Every row gives one point. The window is the flat piece filled in between its corners: a triangle in 3 columns, a solid with four corners in 4, and so on. A path goes straight from each point to the next, and from the last back to the first. List the points from which the path goes on through the window.
In the rows, 128 means zero.

Window (3 x 3):
[[101 134 179]
 [152 115 156]
 [137 118  63]]
Path:
(1): [110 178 206]
(2): [103  82 135]
(3): [103 112 188]
(4): [182 148 165]
(5): [118 179 187]
(6): [ 99  89 144]
(7): [105 115 130]
(8): [114 145 126]
(9): [177 154  87]
(10): [135  92  98]
(11): [110  79 211]
(12): [100 164 154]
Through the window after points: 1, 5, 11

Window, 4 rows:
[[118 100 108 136]
 [ 85 124 114 165]
 [206 131 161 138]
 [ 80 173  80  81]]
Path:
(1): [105 128  48 152]
(2): [139 133 151  78]
(3): [ 49 153 120 109]
(4): [102 129  72 156]
(5): [123 158  91 133]
(6): [120 129 179 100]
(7): [128 111 155 163]
(8): [147 131  98 144]
(9): [ 83 167  62  94]
(10): [ 41 160 112  74]
(11): [102 125 126  95]
(12): [136 205  72 110]
Through the window after points: 11

Window, 8 rows:
[[ 82  79 159  77 126 146 118 140]
 [158 138 116  68 143 102 108 111]
 [ 74 108 120  76 151 120 161 124]
 [ 94 145 102 132  51 129  88 126]
 [202 195 116 116  96 101 138 161]
 [122 195 170  61 109  92 125 107]
 [105 166 160 207 178 146 185  87]
 [172 169  90 161  18 153 137  95]]
Path:
(1): [ 46 133 103  51 150 183 157 136]
(2): [119 119 129  98 133  96 143 117]
(3): [102 123 146 141 108  86 157 115]
(4): [134 122 119  72  80 201  95 132]
(5): [122 135 123 105 178 210 103 146]
(6): [134 152 133 114 105  33 166  77]
(7): [117 127 119 127  59 116 109 120]
(8): [101 175 110 115  85 131 100 130]
Through the window after points: 1, 3, 5, 7

Window, 11 rows:
[[ 76 165 178 114 142 192  86 105  72 100 121]
 [ 90  60 130 127  95  80 146 159 203  75  95]
 [160 102 100 141 129 123 131  24  67 214 162]
 [102 134 109 222 129 112 134 149  97 138 102]
 [122  99  87 139 148 156 136 168 146  50  88]
 [ 82 115 139  92 191  97 104 189 135  65 117]
 [116 154  89 115  95 155  54  76  53 173 196]
 [138 151  54 124  93  63 168  54 134 172 107]
 [ 47 113 116  93 154 177 117 169 126 136 114]
 [145 163  95 171 138 140  89  47 140 200 156]
 [175 163 103 145  95 119 172  81 116 199 188]]
Path:
(1): [ 72 114  72 147 139 140 176  35 125 121 160]
(2): [119 123 129 119 131 124  77 174 117 128  91]
(3): [143 153 129 127 121 137 115 107  98 184 117]
(4): [ 86  96 103 140 128 121 137  78 126 102 151]
(5): [ 87 121  92 124 146 142 155  96 156  88 147]
(6): [ 89 114 121 118 130 140 109 153 107 167 108]
(7): [169 156 130 119 136 159  78 149 116 139  92]
(8): [ 46  78  88 127 130  84 173 114 121  90 155]
(9): [ 43 112 111 124 172 143  76 107 122  82 174]
(10): [161 126 145 109 131 119 152 203 128 107  20]
(11): [116 120 131 130 125 104  94 135 128 126  97]
(12): [ 72 112  65 160 147 132 180  86 133 120 154]
Through the window after points: 3, 5

Window, 14 rows:
[[ 89  85 198 143 155  99 130 185 157  47 173 159 179 193]
 [172 128 154  90 194 131 137 149 165 120 143 216 122  94]
 [150 101 107  95 140 148 140 127  54 140 203 119 123 135]
 [117 105 169 116 123 149 146 136 142 171 118 143 104 135]
 [177  97  31 214 126  53 212  72 100  60 118 117 192  71]
 [101 169  55 135 148  89 198 122 211 100 188 130 124 125]
 [158 182 121  80 143  57 115 151 156 148 104 112  97  79]
 [ 55 194 177 105 183 151 122 166  57 146 108 177 148 161]
 [120 151 146 109 159 230 139 108 150  75 228  90 123 130]
 [144 174 126 165  94 105 102 208 167 165 112 135 134 100]
 [103 105 135 131 199 159 101 102 145 128 170 146 153 169]
 [130 124 143 178  88 153  99  82  77  94 171 193 100  68]
 [132 186 172 172 133 117 149 129 134 169 165 141  99 170]
 [120 182 127  55 121 193 111 105  86  94 168 141 170 178]]
Path:
(1): [111 136 194 138 111 108 144 145 116 131 175 157 173 136]
(2): [ 48 134 182  84 156 143 180  84 156 139 203 143 177 103]
(3): [212 154 107 211 115 101 111 178 111 130  96 143  66 179]
(4): [168  97 107 105 123 175 102 123 105 113 167 136  98 177]
(5): [ 91 154 155 117 176  92 190 143  87 159 183 137 170  67]
(6): [ 95 153 162 113 170 118 200 114 153 161 193 163 178  85]
(7): [167 127  86 151 112 117 121 132 142  92 133 124 101 144]
(8): [131 140 105 132 154 146 118 121  98 104 144 137 107 140]
(9): [125 166 145 126 121 130 135 130 135 146 149 158 138  98]
(10): [112 160 152  98 145 118 118  85 136 153 182 140 162 129]
(11): [137 130 114 158 142 158 158 171 101  93 133 140 107 158]
(12): [184 169 135 103 147 140 116 127 159 123 106 124  74 155]
(13): [ 61 149 126 140 101 132 133 162  89 127 203 161 219 112]
(14): [103 176 158 109  46  27 136  97 150 159 151 235 176  57]
(15): [146 146 114 158 172 156 132 168 134 111 151 106 118 154]
(16): [120 135 136 148 166 127 128 156 157  91 150 139 119 171]
Through the window after points: 2, 4, 10, 12, 16

Window, 14 rows:
[[133 149 122  96 126 140  80 144 102 150 169  73 134 150]
 [142  78 115 137 191 121 181 181 141  90 128 103 234 164]
 [135 175  59  61  99 117 133  54  76 174 103  92 220 161]
 [125 129 150 138 167 123 115 146  43  63 173 168 206 139]
 [155 145 102 188  90 144 111 132  97 176 131  61  46 132]
 [ 97 127 113 152 160  96  48 150 169 105 125  95 116 100]
 [135  64 191 187 144 150 143 146 109 162 150  80 138  99]
 [ 88  63  77 139 116 145 116 168 185 153 114 118 150 166]
 [207  59 166 154  70 146 214  83 142 146 141 110 137 235]
 [197  92  94 108 120  82 126 133  70  92 114 116 131  96]
 [125 107 154 121 200  94 117 173  94 206 140 104  99 164]
 [104  95  42 143 156 103 137 140 144 135 174  97 202 127]
 [142  45 126 168 123 122  92 115  81 197 118  96 208 194]
 [ 55 132 141 135 134 142 125 121  98 120 166  38 129 154]]
Path:
(1): [145  87 149 136  93 100 165 121 104 178 154  98 158 185]
(2): [165  79 122 154 125 163 139  98 124 124 121  99 159 189]
(3): [ 87 104 101 155 158 147  62 105 152 123 126 117 103 120]
(4): [161  95 141 140 121  79 140 186 106 153 139  69 205 160]
(5): [130 128 169 161  91  74 102 183  70 149 111  83 126 118]
(6): [130  53 114 156 182 192 152 108 163 152 167  96 151 142]
(7): [141  99  64 125 192 166 106  84  73 127 113  71 127 145]
(8): [119 117 192 164  85  87 141 190 133 139 168 136 198 134]
(9): [156 105 121 124  96  68 110 165  80 153 129  99 142 104]
(10): [132  85  96 129 163 146 132 128 131 117 127 117 143 162]
(11): [137  89 121 128 201 156 113 163 124 127 145 110 139 148]
(12): [133 111 126 136 125 105 151 149 112 127 140  88 199 154]
Through the window after points: 1, 3, 5, 7, 9, 11

Window (14 x 14):
[[ 74 112 127 151 139 134 166  93 108 138  45 111 156  77]
 [148 132 130 150 142  70 146 151 131 127 145 110 156 133]
 [115 191 112  99 112 143 103 134 128 104 126 130 163 104]
 [180 120 161 103 152 173 158 112 122 136 162 160 187 140]
 [125 183 145  88 147 108 161 101 104  92 103 147 127  96]
 [172 112 139 143 130 105 120 149 159 107 124 168 106 121]
 [133 115  62 104 137  85 153  95 147 117 152 132 157  93]
 [167 177 105 148 161 134 152 120 100  75 160  98 145  52]
 [119 106 147 101 164 147 164 170 125 107 125 140 142 118]
 [167 174  45 148 146 102 179 158 150 127 106 122 151 134]
 [106  33 106 126 137 140 144  61 104 171 160  80  76 157]
 [ 84 242 106 139 216 117 147 131 114 174 249 225  38  54]
 [162 112  80 111 165  55  73 104  71  42 113 197 168 134]
 [184 148 123  70 108 137 127 152  91 138 126 132 174  88]]
Path:
(1): [122 149 112 132 106 119 198 136 123  80 149 176 125  63]
(2): [132  90 115 162  86 114 222 118  88 156 166 146 123 107]
(3): [129 157 103 107 166 109 122 122 130 105 114 128 138  99]
(4): [162 155 118  99 171 100 135 119 147 126 150 145 125 112]
(5): [122 131 102 163  99 168 153 161  38  81 175 153 171 100]
(6): [125 145 103 131 133 134 144 127 105  99 156 151 147 109]
(7): [153 140 123 125 161 100 145 135 131 122 114 105 144 103]
(8): [183 135 108  91 198 108 123 115 132 147 139 108 150 123]
(9): [ 95 117 116 155 114 133 151 133 111 109 156 183 114 103]
(10): [136 124 103 140 131 105 158 129 107 117 147 158 129 105]
(11): [155 180 119 114 177 129 123 101 125 127 155 142 139 105]
(12): [156 146 114 112 169 115 122 130 128 131 160 141 133 127]
Through the window after points: 6

Window:
[[109 115 144 167 180  89 159 139 109  69 161 154 120  98]
 [ 92 108 165 134 132 182 186 125 164 136 167 153 171 103]
 [105 111 170 126 126 167 106 203 141 159 154 110 149 176]
 [ 77 167 141 113 134 117 130  79 104  88 187 129 105 146]
 [136 152 170 100  91  84  84  54  33  87 125 117 194  79]
 [ 93 134 163 129 108 105 190 146 146 168 109 106 178 167]
 [ 73 137 135 155 184 169 136 141 125 185 112 121 129 128]
 [113 131 194 121  38  73  65  46 121  84  81  97 145  73]
 [154 107 120 126 150 147 168 154 166 197 167  92 122 130]
 [ 81 109 108  95  42  95  95  89  43  74 103  92 140  70]
 [ 97 191 157  71 186 130 155 151 132  67 144 132 120  89]
 [108 179 150 184 146 178 187 191 115 149 178 100 106 117]
 [157 136 123 114  21 113  83  78  78 108  63 158 142 124]
 [ 96 157  85 168 101 130 113 183 158 199 160 128 173 121]]
Path:
(1): [177 147 115 171 132 189 104 134  88 116 128  66 183 133]
(2): [142 160 134 148 111 138 127 119  76  94 126  70 169 149]
(3): [ 84 122 176 109  92 100 119 103 137 142 136 152 118  53]
(4): [143 123 179  93  46 116  71 135 119 174 140 201  96 111]
(5): [122 143 106 145 113 123 148  90  90  85  90  89 173 123]
(6): [130 150 131 111 123 137 108 109 109 120 107  90 185 119]
(7): [ 85 139 174 150  62  54 119 107  53 124 202 198 124  62]
(8): [ 85 139 160 103  98 113 143 125 127 144 136 137 140 111]
Through the window after points: 2, 4, 6

Window:
[[142 127 141 161  89 119 119 138 163 149 197 153  47  97]
 [115 215 103 145  85 114  94  83 110 128 113 108 188 115]
 [121 178 104 131 123 188 167 125  58 145 154 131  99 227]
 [112 130 127 149 131 122 143 125  46 167 181 162 161 178]
 [ 71 151 154 152 134 171 185  73 136 121  67 114 155 106]
 [139 169 161 142 141 105 108 139 151  77 167 221 161 149]
 [136  96 193  59 137  98 112 106 145 111 124 222 154 137]
 [ 68 176 127 171 167  97 102 105 118  91  49 204  98 178]
 [159 152 143 199 109 198 113 128  96 102 122 113  66 104]
 [138  86 158 166  98  74 149  67 169 102 115 151 173 147]
 [ 54 115 111 128 133  70 126 179 114 110  93  49 125 171]
 [204 135  96  62 193 138 160 128 127 140 154 155 169 104]
 [ 71  58  88 183  26  89 103 160 179  75  90  99 143  91]
 [138 100  98 204 136 167  48 168 192 119 133 121 100 146]]
Path:
(1): [118  82  83  98 116 141 157  74  98  63 191  90 136 107]
(2): [117 196 180 183 114  87 107 146 156 159  79 196 131 163]
(3): [117 126 152 160 125 140 135 166 145 138 106 152 102 155]
(4): [105 172  75 123 137 112  94  93  78  93 164 121 143 133]
(5): [110 122 124 121 120 135 138  84 138 101 161 131 111 143]
(6): [141 155 131 207 118 130 117 170 119 144 109 147 137 128]
(7): [171 162 122 170  76 155 115 186 142 128  50 113 124 153]
(8): [127 132 144 174 127 162 122  99 107 102 146 134  94 110]
Through the window after points: 7

Window (14 x 14):
[[218 131 145 164 198 202 232  94 133  70 155  76  62  59]
 [158 193 149 163 126 240 164 125 156 101 103  85 140  64]
 [100 106 192 120 101 150 186  98 160 130 158 150 155 105]
 [126 142 156  99 173  69 142 115 141 147  97 173 181 167]
 [148  58 107  97 129  82 108 168  92 145 142 163 169 177]
 [ 92 113 164  74 142 114 101 133  84 195 161 138 143 214]
 [123 100 179 123 123  74 105 175 121 152  70 152  91 161]
 [105 113 173  88 127  54 155 144  86 132 162  83 178 164]
 [ 96 142 125  76  98  98  86  83 126  98 160 126 147 185]
 [148 177 143 138  76 102 137  86  89 150 151 146 155 167]
 [ 93 151 106  76  99 103 160 136 126 176 110 136 122 140]
 [ 85 140 114 165 162  45 113 147 131 135 195 172 160 168]
 [154 110 151  99 107  77 109 176 198 204 102 128 131 196]
 [110 101 114 124 137  62  75  76  91 176 156 111 162 139]]
Path:
(1): [122 159 176  37 163  71 130 149 111 192 171 163 117 168]
(2): [142 141 154 118 134  92 130 133 128 155 132 142 142 126]
(3): [ 73  97  77 134 116 146 169 131  96 141 143 117 149 195]
(4): [125 107 109 149 117  97 136  91 123 139 132 111 145 171]
(5): [119 179 191  42 122  90 100 185 153 162 157 179 140 147]
(6): [137 152 139  89 153 103 107 131 118 147 132 129 139  94]
(7): [121 106 141 141 110 117 172 101 144 140 139 129 168 208]
(8): [ 92 116 111 123 105 117 153  84 156 161 146  86 152 244]
(9): [168 140 190  93 134 132 116 179 108 129  89 165 120  43]
(10): [208 157 146 138 168  45 101 186  91 215 172 190  92 119]
(11): [ 96 127 153 110 112 147 156 109 146 103 116 110 160 158]
(12): [104  73 126 168  92 145  98 113 124 135 101 101 169 197]
Through the window after points: 4, 12

Window:
[[186  99  93 130  55 154 141 166 192 135 121 166 107  97]
 [ 92 122 189 137  78  75 152 157  82 194  41 129  72  94]
 [ 72 147 131 160 106 104 168 139 235 194 133 141 187 186]
 [125  92 193 109 119 143 157 112 111 118 149 132  71  79]
 [ 85 177 115 114  98  98 100 144 103 110 138 180  96 151]
 [156 140 120 131 198  41 113 132  80 151  50 123 191 104]
 [123 125 137 124 142 102  86  54 146 180 208 134 129 181]
 [123 183 185 188 118 215  95  78 128 140 164 164  84  83]
 [168 167  55 151 130 111 148  86 140 114  61  48 170 126]
 [166 186 124 118 160 163 150  75 138 107 138  95   7 141]
 [109  88  95 185 150  74 103  74 138 158 120 100  70  77]
 [137  63 201 161 163 155 127  46 106 143 155 207 144 157]
 [136  84 151 186 184 191 175 112  93 189 124 119 169 133]
 [112 109 177 147 106 144 132 196 169 135 118  85  82 190]]
Path:
(1): [ 81 115 178  89 147 141  69  82 160 157  49 179 112 142]
(2): [118 137 156 101 126 161 123 142 163 160 106 161  97 140]
(3): [138 143 149 161 122 127 150 102 111 128 142 111  94 134]
(4): [156 146 130 167 126 121 165 115 131 115 145 111  88 117]
(5): [133 143 113 117 166 145 118  85 133 159  81  99 120 147]
(6): [ 82  90 131 135 125 167  95  83 141 125  93 146 104  79]
(7): [162 167 168 165 141 119 150 102 104 167 168 144 120 141]
(8): [135 118 148 157 136  98 148 132 109 145 130 141 117 115]
(9): [ 89 135 132 107 124 176 102  80 146 136 123 125  99 135]
(10): [124 139 126 136 119 147 124 103 160 158  95 102 140 140]
(11): [164 157  80 175 133  94 172 110 133 109 120 111 134 115]
(12): [173 114 157 158 112  90 133  92 105 153 142 123 124 120]
(13): [ 56 121 130 128 152 199 154 145 182 159  68 118  91 126]
(14): [100 104 143 127 136 223  45  99 190 145  92 117  82 125]
(15): [134 129 161 156 118  88 183 172 113 140 135 110 117 165]
(16): [149 141 123 185 127 129 155 127 129 148 153 109 128 142]
Through the window after points: 4, 8, 10, 14

Window (14 x 14):
[[127 130 171 159 249 146 134 191 115 122 135 160 203  86]
 [197 155 104 122 116 145 105 136 139  83 104  85 119 156]
 [120 142 153 155 133 164 142 146 121  78 145 152 161  63]
 [ 75  98 115  98 124 148 100 117  92 116 140 107  88 147]
 [ 91 137  99 107  79  75 119 119 133 157 149 115 111 154]
 [160 151 150 114 170 181 150 134 122 108 157 182 181 148]
 [124 107 138 167 174 183 191 199 130 113 137 139 197 137]
 [143 125 144 126 231 184 197 195 164 124 150 175 152  74]
 [108 138 173 102 121 100 162 125 109 111 157  77 100 161]
 [169 132 132 138 127 122 149 156 106  81  90 176 105 157]
 [ 66 119 170 160 137 136 109 101 169 131 141 122 101 149]
 [120  67 139 138 106  99 133  70 112 159 161  93  98 138]
 [ 74 120  96 126 133  90 151  54 124 103 132  95 109 155]
 [ 88 156 129 151 124 136 146  88  90 175 130  91  86 141]]
Path:
(1): [103 100 139 123 157 135 139 118 130 133 115 124 121 124]
(2): [ 87 100 152 128 112 136 151 111 143 159  96 157 139 106]
(3): [112 166 137 163 182 139 124 126  97 124 169  84 103 155]
(4): [135 121 140 141 165 149 150 131 111  91 163 117 120 134]
(5): [116 126 147 128 146 131 151 136 132 131 118 122 145 131]
(6): [149 122 136  97 100 155 178 129 142 159  68 110 135  89]
(7): [120 127 124 152 170 145 136 152 122  91 159 130 141 158]
(8): [126 127 123 156 154 148 140 139 117  97 157 116 110 128]
(9): [132 133 142 106 132 140 142 129 139 150  68 169 186 150]
(10): [122 113 148 126 134 149 170 142 120 114 120 132 148 123]
(11): [104 137 119 166 162 149 121 147 119 125 162 118 127 149]
(12): [139 120 102 143 165 110 138 143 119  90 187 182 128 199]
(13): [ 92 118 181 112 135 166 145 123 127 133  87  70 151  58]
(14): [124 117 156 105 151 182 146 126 103 132  68 165 133 129]
(15): [123 157  95 162 148  87 133 166 154  78 217  97 132 145]
(16): [125 159 131 179  99 107 151 136 115 116 190 101  97 154]
Through the window after points: 2, 6, 10
